Each wall is flat, endless, passes through zero and stands at right angles to its row. A trip goes straight from one point to another. List the walls that it crosses, first one first.

Walls:
(1): -0.21 -0.39 0.82
(2): 0.11 -0.62 0.23
(3): 0.15 0.53 -0.14
(4): -0.36 -0.23 0.10
(5): -0.66 0.43 -0.74
(6): -0.14 0.01 -0.67
Trips:
-0.43 0.06 -0.71 to 0.57 0.53 0.29 -> 4, 6, 5
0.01 -0.25 -0.21 to 0.38 -0.82 -0.07 -> 5, 1, 6
-0.27 0.37 1.01 to -0.56 -0.06 -0.03 -> 3, 5, 6
0.04 0.21 -0.19 to -0.13 -0.31 -0.25 -> 4, 3, 2
0.08 -0.15 0.14 to 0.56 0.22 0.27 -> 4, 3, 2
-0.26 -0.18 -0.44 to -0.03 -0.49 -0.42 -> 2
0.08 -0.37 0.56 to -0.06 -0.23 0.93 -> none

Walls:
(1): -0.05 -0.13 -1.09 0.28 0.12 -0.13
(2): -0.05 -0.22 0.49 0.53 -0.69 0.26
(3): -0.67 0.66 -0.14 0.22 0.39 -0.54
(4): 0.29 -0.53 0.28 -0.55 -0.43 0.74
(5): 0.18 0.57 -0.40 0.73 -0.10 0.11
Trips:
-0.64 -0.51 0.93 0.36 0.35 0.05 to -0.21 0.06 -0.12 0.11 0.25 -0.09 -> 4, 2, 1, 5
0.37 0.91 -0.27 -0.27 0.26 0.09 to -0.44 0.48 0.01 0.67 1.35 -0.21 -> none
0.16 -0.33 0.06 0.15 -0.16 0.13 to -0.59 -0.08 -0.04 -0.34 -0.73 -0.43 -> 3
0.33 0.07 -0.53 0.27 -0.66 0.56 to 0.59 0.12 -0.01 -0.21 -0.14 0.66 -> 1
-0.39 0.21 0.31 -0.50 0.76 -0.08 to 0.45 -0.12 0.11 0.53 -0.11 -0.54 -> 5, 2, 1, 3
-0.79 0.38 0.79 -0.30 -0.34 -0.02 to 0.82 0.29 0.46 0.03 -0.30 0.52 -> 3, 5

Walls:
(1): -0.48 -0.41 -0.03 0.24 1.13 0.23 0.41 -0.10 0.73 -0.10 0.44
(2): -0.08 -0.40 0.29 0.33 -0.30 0.49 0.50 0.34 0.73 0.67 0.39
(3): -0.28 -0.52 -0.29 -0.05 0.25 -0.11 -0.17 0.57 -0.11 -0.14 0.40
(4): 0.09 0.27 0.02 0.37 0.01 0.00 -0.34 -0.78 -0.39 0.26 0.68
(5): 0.62 -0.90 -0.41 -0.06 -0.65 -0.86 0.30 0.04 0.65 0.08 0.06
Trips:
-0.33 -0.31 0.43 -0.31 -0.10 0.23 0.98 0.45 -0.26 0.64 -0.35 to 0.16 0.74 -0.37 0.47 -0.22 -0.42 -0.46 -0.78 0.19 0.60 -0.41 -> 1, 4, 5, 2
0.01 -0.37 -0.01 0.60 -0.22 -1.09 -0.27 0.04 0.70 -0.15 0.46 to 0.39 0.20 -0.07 0.80 0.05 -0.27 -0.14 0.14 0.21 0.70 -0.12 -> 3, 1
0.45 0.27 -0.24 -0.26 -0.17 -0.17 0.44 -0.05 0.06 -0.39 -0.26 to 0.29 -0.73 0.58 -0.02 0.23 0.15 -0.21 -1.04 -0.03 0.08 -0.19 -> 4, 1
0.82 -0.39 -0.60 -0.08 -0.09 0.23 -0.42 -0.24 -0.35 0.85 0.66 to 0.49 -0.25 0.40 -0.66 0.29 -0.16 -0.02 0.30 0.47 -0.11 0.39 -> 1, 4
-0.23 -0.23 0.02 0.44 0.02 -0.99 -0.44 -0.01 -0.13 -0.37 -0.21 to 0.46 -0.26 -0.34 -0.19 0.39 0.16 -0.45 0.52 0.63 0.49 0.13 -> 4, 1, 2
0.34 0.17 -0.70 0.50 -0.90 -0.34 0.44 0.58 -0.06 0.49 0.19 to -0.07 -0.04 0.32 0.28 -0.02 -0.47 0.34 -0.53 -0.22 0.02 0.31 -> 4, 3, 1, 2

Walls:
(1): -0.40 0.69 0.95 0.46 -0.07 -0.47 -0.33 0.66 0.20 -0.48 -0.26 -0.32 -0.64
 -0.26 -0.21 -1.00 0.66 0.30
(2): 1.24 -0.34 -0.03 0.01 0.42 -0.29 0.49 0.23 0.19 0.42 0.38 0.20 0.06 0.35
 -0.64 -0.17 0.48 -0.15
(3): -0.25 -0.15 -0.34 0.11 0.24 0.30 0.17 -0.32 -0.03 0.22 0.03 0.31 -0.14
 -0.02 -1.18 -0.65 -0.10 -1.15
(4): -0.44 -0.31 -0.06 0.08 -0.06 0.04 0.61 0.72 -0.05 0.04 0.41 0.19 -0.45
 -0.18 -0.27 0.02 -0.40 0.50
(5): -0.18 -0.06 -0.32 -0.48 0.04 -0.56 0.54 0.24 -0.01 -0.11 0.72 0.47 -0.81
 0.69 -0.19 -0.01 -0.15 -0.34
(6): 0.03 0.04 0.30 0.24 -0.31 -0.49 -0.17 -0.50 -0.12 -0.37 -0.49 0.50 -0.05
 -0.18 -0.98 0.81 0.39 0.47
(7): -0.30 0.14 -0.22 -0.24 -0.22 -0.52 -0.38 -0.52 -0.20 -0.67 0.03 0.13
 -0.13 -0.23 0.27 -0.39 0.86 0.12
Trips:
0.50 -0.06 -0.01 -0.29 0.21 0.62 0.04 0.36 -0.10 -0.23 -0.20 0.38 1.05
 0.40 0.12 -0.24 -0.07 0.19 to 0.09 -0.24 0.09 -0.46 0.24 -0.28 0.32 0.23 -0.87 0.40 -0.10 0.28 -0.40
 0.21 -0.32 0.56 -0.16 -0.61 -> 3, 5, 4, 6
-0.30 -0.23 0.11 -0.27 0.81 -1.09 -0.13 -0.53 -0.51 0.60 -0.38 -0.30
 0.34 0.08 -0.78 0.32 0.29 0.38 to 0.42 -0.05 0.55 0.49 0.16 0.33 -0.05 0.13 -0.04 0.18 -0.42 0.44 0.02
 0.38 0.14 -0.83 -0.02 -0.58 -> 1, 7, 6
-0.13 -0.06 -0.36 0.65 -0.43 0.50 0.45 0.26 -1.09 1.10 -0.02 -0.26 0.17
 -0.16 -0.28 -0.40 -0.64 0.61 to 0.51 -0.05 -0.59 0.17 0.03 0.39 1.05 0.62 -0.61 0.44 -0.05 0.34 -0.03
 0.06 0.38 0.20 -0.49 -0.42 -> 2, 5
0.15 0.24 0.26 0.81 -0.63 -0.04 -0.03 -0.31 0.48 -0.08 -0.40 -0.26 0.20
 -0.16 0.03 -0.24 1.07 -0.15 to -0.46 0.24 -0.27 0.98 -0.84 -0.13 -0.17 -0.03 -0.22 -0.13 -0.17 0.08
 -0.03 -0.80 -0.47 -0.34 0.50 0.38 -> 2, 3, 4
-0.46 0.24 -0.31 0.26 -0.38 -0.44 -0.14 0.36 0.43 -0.43 0.46 0.35 0.33
 0.53 0.24 0.78 0.10 -0.37 to -0.80 -0.46 -0.36 0.12 -0.21 -0.03 0.12 -0.01 -0.36 0.05 -0.01 -0.41
 -0.21 -0.06 -0.02 0.18 0.05 0.34 -> none

Walls:
(1): -0.64 -0.50 0.48 -0.19 0.04 0.20 0.19 -0.36 -0.10 0.03 -0.06 -0.09 0.19
 0.19 0.48 -0.26 -0.20 0.09 -0.71 -0.20 -0.18 -0.03 -0.12 -0.07
(2): 0.24 0.57 -0.14 0.49 0.48 0.38 0.05 -0.56 0.63 0.89 0.11 -0.29 -0.01
 -0.74 -0.16 0.43 0.24 0.62 -1.01 0.20 0.03 -0.48 -0.70 -0.16
(3): 0.54 -0.53 -0.98 -0.03 -0.14 -0.42 -0.22 0.65 -0.06 -0.42 0.18 0.00
 -0.78 0.34 -0.38 0.73 -0.36 -0.08 0.07 0.28 -0.13 0.59 0.96 0.11
(4): 0.20 0.48 0.04 -1.17 -0.17 -0.02 -0.04 -0.17 0.47 0.45 -0.31 0.59 -0.10
 0.75 -0.64 -0.04 0.14 -0.49 -0.22 0.50 -0.23 -0.25 0.59 -0.49
(5): -0.13 0.22 0.55 0.01 0.81 0.27 -0.13 -0.25 -0.12 0.24 -0.31 0.68 -0.50
 -0.31 -0.25 -0.35 0.68 0.25 -0.61 0.07 -0.60 0.53 0.19 -0.38
(6): 0.11 0.52 -0.55 -0.44 -0.26 0.04 0.26 0.33 -0.13 -0.29 -0.66 0.30 0.09
 0.16 -0.38 0.56 -0.05 0.17 -0.01 0.22 0.26 -0.49 -0.10 -1.46
Trips:
0.55 0.21 0.34 -0.25 0.16 -0.73 0.02 -0.49 -0.60 -0.47 0.27 -1.30 -0.67
 0.28 0.41 0.61 0.19 -0.32 0.79 0.02 0.05 0.01 -0.28 -0.66 to -0.31 -1.26 -0.11 -0.10 -0.46 -0.35 0.84 -0.23 0.88 0.60 0.54 0.64 0.11
 -0.29 0.17 -0.35 0.18 1.38 1.07 -0.08 -0.57 -0.25 -0.12 0.23 -> 6, 3, 1
-0.50 -0.03 -0.17 1.13 -0.27 -0.08 -0.43 -0.66 0.09 0.93 0.14 -0.08
 -0.70 0.05 0.01 -0.04 1.17 0.16 0.71 -0.05 -0.42 0.21 -0.36 0.53 to -0.26 -0.77 -0.19 0.24 0.49 -0.62 -0.22 -0.04 -0.01 -0.34 -0.40 -0.54
 -0.86 -0.37 -0.33 -0.49 -0.58 0.01 -0.36 -0.48 -0.05 -0.44 -0.33 -0.55 -> 1, 3, 6
-0.63 0.18 -0.22 -0.94 -0.01 0.02 -0.46 -0.15 0.15 -0.45 1.07 0.28 0.29
 -0.52 -0.61 0.66 -0.30 -0.92 -0.69 0.05 0.27 0.26 -0.57 -0.73 to -0.68 -0.07 -0.15 0.18 0.29 -0.10 -0.29 1.27 0.28 0.03 -0.03 -0.15 -0.25
 -0.31 -0.26 -0.47 0.30 0.28 -0.46 0.01 0.27 -0.51 0.20 -0.15 -> 5, 4, 1
0.23 0.09 0.05 0.62 -0.57 -0.15 0.54 -0.38 0.53 0.48 -0.15 0.07 0.33
 0.70 0.21 -0.36 0.39 -0.17 -0.17 -0.09 0.62 0.51 0.42 0.79 to -0.18 -0.42 0.04 -0.19 -0.19 -0.30 0.38 0.36 -0.09 -1.02 0.46 -0.02 0.24
 0.70 0.03 0.73 -0.12 0.31 -0.59 0.12 0.20 -0.50 -0.06 0.01 -> 3, 4, 6
0.12 0.53 -0.17 0.29 0.10 0.47 0.16 -1.24 0.41 0.09 0.11 -0.36 -0.24
 -0.01 0.56 -0.29 -0.27 0.51 -0.54 -0.72 -0.01 -0.61 0.26 0.36 to 0.13 -0.46 0.05 0.30 0.57 0.59 -0.05 -0.21 -0.14 0.11 -0.13 0.01 -0.16
 0.16 -0.74 -0.01 -0.06 -0.31 -0.39 -0.10 0.06 -0.05 0.27 -0.75 -> 4, 6, 3
-0.38 0.50 0.12 0.28 -0.26 0.70 0.08 0.16 0.05 -0.19 0.20 0.39 -0.17
 -0.37 -0.20 0.19 -0.43 -0.59 0.54 0.42 0.43 0.13 -0.35 0.18 to -0.35 -0.63 0.51 -0.14 0.09 -0.06 0.28 -0.41 -0.20 -0.36 0.40 -0.52
 -0.67 -0.27 -0.08 -0.35 -0.41 0.00 -0.37 -0.15 0.08 0.48 0.09 -0.11 -> 6, 1, 5, 3
